Each row of a before or after table is a point. One or more steps were done to the points. Then noise was added and the rows were shuffled. The steps act on how far a point lies along the listed directions, d1 being the first. Write out the steps. A step turns or swaps two directions, mirrors them in a line or flattens them onto one, adds a multiple of one to another, or multiplies one. Angles are multiples of 10 degrees, from the lower direction toward the higher: turns from -170 to 170, lines from 10 to 170 but not 90. Use the fewest steps. Two steps may share a direction if one is a turn and the other turns, adds or multiplies; they go together, in the order done. Otherwise the lowest direction goes first.

Directions:
(1): -2.46, +1.61, -1.30
(2): +1.38, -0.22, -2.89
(3): +1.54, +2.77, +0.52
Before (11 x 3):
+0.05, -0.16, -0.34
+0.05, -0.27, +0.35
-0.29, -0.38, +0.06
-0.07, -0.16, -1.15
-0.02, +0.08, -1.04
+0.15, +0.20, -0.02
+0.01, +0.77, -0.14
-0.07, +0.39, -0.76
-0.29, -0.50, -1.07
+0.41, +0.26, +0.16
+0.41, +0.51, +0.19
After, 11 rows:
+0.06, -0.29, -0.43
+0.23, +0.28, -0.20
+0.37, -0.48, +0.09
-0.88, +0.63, +0.22
+0.02, +1.19, -0.65
-0.18, +1.22, -0.52
-0.05, +0.06, +0.22
-0.03, -0.05, +0.70
-0.52, +1.18, -0.28
+0.07, +0.97, -0.96
+0.27, -0.19, +0.60
Steps: multiply d1 by 2; turn d2 and d3 by 80 degrees

Directions:
(1): +2.25, -2.47, -1.94, +0.93, -1.79, +1.20, +1.66, -2.07
(2): -2.17, +2.65, -2.41, +0.53, -2.26, +1.92, +0.67, +0.59
(3): -0.48, -2.72, -1.58, -0.04, -0.44, +0.94, -2.98, +2.72
Before:
+0.22, -0.62, -0.06, +0.02, -0.08, +0.14, -0.06, -0.15
-0.18, -0.06, -0.49, +0.15, -0.17, +0.80, +0.13, +0.09
-0.13, +0.07, +0.22, +0.06, -0.03, -0.47, +0.23, +0.11
-0.39, -0.03, -0.43, -0.16, +0.13, +0.00, +0.14, +0.23
-0.28, +0.32, +1.13, -0.19, +0.88, -0.49, +0.17, +0.58
-0.20, -0.65, +0.48, -0.29, +0.51, -0.31, -0.49, +0.54
-0.29, +1.15, +0.53, +0.25, +0.41, -0.48, +0.25, -0.33
+0.62, -0.64, +0.69, -0.23, +0.45, -0.58, -0.65, +0.57
-0.11, +0.81, +0.01, -0.38, +0.23, -0.26, +0.17, +0.14
+0.15, -0.57, +0.30, -0.01, +0.31, -0.49, -0.30, +0.24
-0.98, +1.68, +0.23, -0.01, -0.06, +0.04, +0.13, +0.15
+0.95, -0.80, +0.23, +0.15, -0.19, -0.35, +0.30, -0.60
+0.23, +0.22, +0.73, -0.14, +0.09, +0.02, +0.44, -0.77
After:
+0.81, -1.93, +1.18, -0.08, +1.55, -1.15, -1.75, +0.79
+0.82, -2.27, +0.77, -0.34, +0.73, -0.22, -1.46, +0.48
-0.36, +0.41, -0.25, -0.13, +0.15, -0.08, +0.56, -0.18
-0.45, -0.55, +0.63, -0.16, +0.76, -0.17, -0.78, +1.48
+0.59, -0.92, +1.73, -0.44, +1.59, -1.22, -1.02, +0.21
+0.53, -1.19, -0.54, +0.22, -0.67, +0.22, -0.47, +0.28
-0.22, +0.29, -0.47, +0.11, -0.58, +0.49, +0.41, -0.27
+0.50, -0.61, +0.47, -0.59, +0.85, -0.71, -0.61, +0.47
+0.05, +0.58, +0.04, +0.14, +0.05, +0.43, +0.91, -0.65
-1.37, +1.38, -0.63, +0.01, -0.69, +0.64, +0.42, +0.39
-0.77, +0.65, -0.63, +0.21, -0.62, +0.31, +0.12, +0.40
-0.81, +1.35, -0.88, +0.16, -1.07, +0.73, +0.01, +0.82
-0.02, -0.54, +0.23, -0.03, +0.12, -0.51, -0.25, +0.45
Steps: multiply d3 by 3; turn d2 and d3 by -120 degrees

Directions:
(1): -1.00, +1.82, -0.31, +1.76, +3.81, +1.09, +2.15, -2.60, +0.23, +0.18, -2.37, -0.95
(2): +0.24, -3.22, +1.51, -1.82, -0.86, +0.49, +0.07, -4.51, -0.33, -0.55, -0.97, +1.58
(3): -1.43, +1.27, +2.02, -1.01, +1.19, -2.93, -1.78, -0.34, +3.84, +1.44, -0.23, +1.52
(4): +0.92, +1.66, +0.17, +1.01, -0.66, +1.29, -0.95, +1.20, -0.30, -2.08, -2.95, +4.35
(5): +0.55, +0.88, +4.30, +0.65, -1.24, +3.31, +1.84, +0.65, +1.24, +1.42, +1.15, -0.16
Before, 11 rows:
-0.32, -0.18, +0.55, -0.47, -0.07, +0.12, +0.10, -0.28, +0.50, +0.31, +0.43, -0.03
+0.23, -0.47, +0.21, -0.06, -0.30, -0.27, -0.44, +0.25, -0.23, +0.21, +0.55, -0.18
+0.11, -0.64, -0.85, -0.20, -0.27, -0.06, -0.37, +0.08, -0.70, -0.43, +0.17, +0.10
-0.06, -0.20, -0.33, -0.27, -0.23, -0.68, -0.60, +0.15, -0.02, +0.23, +0.67, -0.25
-0.32, +0.25, -0.22, +0.33, +0.00, +0.20, -0.01, +0.41, -0.04, +0.12, +0.14, +0.00
+0.10, +0.04, -0.20, +0.22, +0.03, -0.17, +0.28, +0.22, -0.48, -0.05, +0.01, -0.16
+0.38, -0.36, -0.12, +0.26, -0.37, +0.59, -0.02, -0.23, -1.01, -0.80, -0.55, +0.46
+0.22, -0.56, -0.19, +0.16, -0.11, +0.36, +0.32, -0.30, -0.80, -0.61, -0.11, -0.11
-0.47, +0.63, -1.46, +0.32, +0.93, -1.55, -0.75, +0.65, +0.09, -0.06, -0.51, -0.01
-0.42, +0.36, -0.58, +0.01, +0.85, -0.96, -0.36, -0.26, +0.85, +0.01, +0.06, -0.68
-0.15, -0.32, -0.84, -0.29, -0.19, -0.95, -0.45, +0.31, -0.32, -0.05, +0.87, -0.88
After:
+0.13, -0.44, +0.05, -0.07, -0.25, -0.37, -0.46, +0.27, -0.31, +0.23, +0.46, -0.17
-0.30, +0.21, -0.18, +0.36, +0.13, +0.23, +0.01, +0.28, +0.00, +0.16, +0.11, +0.03
+0.14, +0.35, +0.10, +0.87, +0.61, +1.14, +0.72, -0.73, -0.78, -0.59, -1.15, +0.15
-0.26, +0.06, -1.26, -0.14, +0.15, -1.73, -1.14, +0.91, +0.05, -0.14, -0.11, +0.28
-0.06, -0.37, -0.50, -0.41, -0.44, -0.90, -0.81, +0.24, -0.11, +0.13, +0.75, -0.17
-0.08, +0.18, -0.19, +0.36, +0.47, -0.08, +0.47, -0.13, -0.49, -0.03, -0.26, -0.26
-0.09, -0.27, -0.93, +0.12, +0.46, +0.13, +0.01, -0.29, -0.65, -0.36, -0.24, -0.07
-0.05, -0.01, -0.30, +0.68, +0.94, +0.69, +0.91, -0.82, -0.71, -0.51, -0.72, -0.35
-0.21, -0.38, +0.35, -0.76, -0.45, -0.12, -0.19, +0.13, +0.42, +0.29, +0.65, +0.06
-0.23, -0.21, -0.71, -0.55, +0.01, -1.43, -1.00, +0.27, +0.68, -0.10, +0.57, -0.36
-0.24, -0.42, -1.20, -0.28, +0.07, -1.19, -0.53, +0.03, -0.47, -0.23, +0.61, -0.88
Steps: add -1.5 times d3 to d1; multiply d2 by 0.7; add 0.5 times d4 to d5

Directions:
(1): -0.01, +1.54, -0.98, -0.39, +2.39, +2.23, +4.05, +1.69, +2.87, +0.25, +1.16, -3.88, +0.19, -0.72, +2.20, +1.09, -0.45, -1.15, +1.20, +0.99
(2): +2.14, +0.81, -3.26, +0.73, -0.34, -0.35, +1.01, +0.57, -0.88, +0.20, +0.82, -1.23, -5.25, +0.42, -3.45, +0.42, -0.19, +2.37, +1.05, -1.04
(3): +1.27, -3.92, -2.95, +0.66, -1.99, -2.24, -0.32, +2.56, +2.29, +0.82, +0.64, -1.02, +1.55, +2.59, -0.38, -0.07, -0.02, -0.78, -1.88, +2.47
Before:
-0.22, -0.10, -0.48, +0.11, +0.14, +0.34, +0.52, +0.27, +0.72, +0.02, +0.25, -0.75, +0.43, +0.25, +0.22, +0.17, +0.04, -0.29, +0.04, +0.31
+0.11, +0.15, -0.10, -0.03, -0.19, -0.32, -0.29, -0.54, -0.71, +0.02, -0.03, +0.50, -1.05, +0.10, -0.64, -0.15, +0.18, +0.18, +0.01, -0.10
+0.27, +0.19, -0.03, +0.12, -0.34, -0.46, -0.12, -0.17, -0.42, +0.07, -0.24, +0.73, -0.76, +0.51, -0.43, -0.01, +0.20, +0.27, -0.08, -0.36
-0.38, -0.98, +0.97, +0.02, -0.88, -0.82, -1.97, -0.78, -1.21, -0.07, -0.72, +1.82, +0.83, +0.55, -0.81, -0.53, +0.43, +0.01, -0.67, -0.36
+0.33, -0.80, -0.68, +0.25, -0.60, -0.97, -0.74, +0.15, -0.30, -0.04, -0.03, +0.40, -0.70, +0.37, -0.96, -0.12, +0.23, +0.51, -0.50, +0.13
+0.30, -0.03, -0.47, +0.06, +0.00, +0.00, +0.19, +0.13, +0.13, +0.01, +0.19, -0.41, -0.58, +0.08, -0.19, +0.00, -0.10, +0.24, +0.01, +0.18
+0.34, +0.81, -0.18, +0.00, -0.08, +0.20, +0.49, -0.19, -0.70, -0.47, -0.33, +0.14, -1.19, -0.06, -0.86, +0.26, -0.01, +0.62, +0.68, -1.01
-0.13, -1.41, -0.19, -0.02, -0.91, -0.54, -0.94, +0.29, +0.06, +0.25, -0.21, +0.94, +0.32, +0.54, -0.21, -0.34, +0.10, +0.22, -0.47, +0.12
-0.46, +0.03, +0.46, -0.31, -0.14, -0.09, -0.37, -0.13, +0.06, -0.15, -0.28, +0.54, +0.44, -0.16, +0.12, +0.18, -0.07, +0.13, +0.06, +0.10
-0.19, +0.18, +0.52, -0.04, -0.18, -0.19, -0.52, -0.17, -0.16, -0.26, -0.41, +0.52, +0.25, -0.24, -0.21, +0.16, +0.16, +0.30, -0.36, -0.07
+0.50, -0.75, +0.17, +0.31, -1.15, -1.09, -1.65, -0.63, -0.86, -0.15, -0.34, +1.45, -0.16, +0.12, -1.36, -0.40, +0.01, +0.59, -0.72, -0.27
+0.03, -0.40, +0.15, +0.44, -0.23, -0.38, -0.17, -0.15, +0.12, -0.13, -0.18, +0.48, +0.42, +0.34, +0.02, +0.00, +0.17, -0.33, -0.16, +0.22
After:
-0.28, +0.65, +0.65, -0.09, +0.19, +0.24, -0.11, -0.18, -0.03, -0.28, -0.30, +0.15, +0.16, -0.51, +0.07, +0.28, +0.11, +0.25, -0.15, -0.16
-0.05, -0.15, +0.45, +0.44, -0.18, -0.28, -0.33, -0.44, -0.23, -0.17, -0.25, +0.75, +0.28, +0.16, -0.06, -0.04, +0.21, -0.16, -0.06, -0.05
-0.42, -0.62, +0.60, -0.18, -0.65, -0.26, -1.28, -0.49, -0.75, +0.04, -0.47, +1.60, -0.10, -0.07, -0.35, -0.41, +0.08, +0.50, -0.18, -0.60
+0.07, -0.05, +0.00, +0.15, -0.33, -0.68, -0.90, -0.55, -0.99, -0.20, -0.28, +0.85, -1.08, -0.15, -1.00, -0.20, +0.27, +0.71, -0.17, -0.49
+0.00, +0.73, +0.05, -0.13, +0.34, +0.22, +0.26, -0.53, -0.57, -0.04, +0.06, +0.06, -1.20, -0.24, -0.29, +0.00, +0.16, +0.10, +0.33, -0.21
-0.06, -0.75, -0.58, +0.24, -0.49, -0.26, -0.23, +0.27, +0.51, +0.05, +0.15, -0.25, +0.61, +0.68, -0.21, -0.05, +0.15, -0.14, -0.36, +0.38
-0.55, +0.27, +0.50, -0.39, +0.14, +0.17, -0.06, -0.09, +0.18, -0.21, -0.19, +0.34, +0.40, -0.29, +0.31, +0.23, -0.12, +0.15, +0.21, +0.07
+0.14, +0.76, +0.24, +0.04, +0.06, -0.01, +0.27, -0.33, -0.41, -0.03, -0.21, +0.43, -0.94, +0.17, -0.23, +0.08, +0.15, +0.25, +0.26, -0.53
+0.36, -0.18, -0.51, +0.13, -0.20, -0.21, -0.11, +0.08, -0.01, -0.01, +0.11, -0.18, -0.53, +0.20, -0.37, -0.06, -0.11, +0.23, -0.08, +0.17
-0.87, +0.92, +1.93, -0.29, +0.44, +0.52, -0.98, -1.44, -1.57, -0.37, -0.76, +1.39, +0.23, -0.64, -0.22, -0.27, +0.37, +0.08, +0.31, -1.10
+0.00, +0.91, +1.14, +0.04, -0.06, +0.05, -0.98, -1.31, -1.30, -0.44, -0.42, +1.28, -0.74, -0.95, -0.91, -0.24, -0.04, +0.69, +0.16, -1.04
+0.37, +1.01, -0.45, -0.07, +0.36, +0.58, +1.31, +0.21, -0.06, -0.40, -0.09, -0.66, -1.10, -0.16, -0.48, +0.49, -0.11, +0.40, +0.90, -0.80
Steps: multiply d3 by 1.3; turn d1 and d3 by 60 degrees
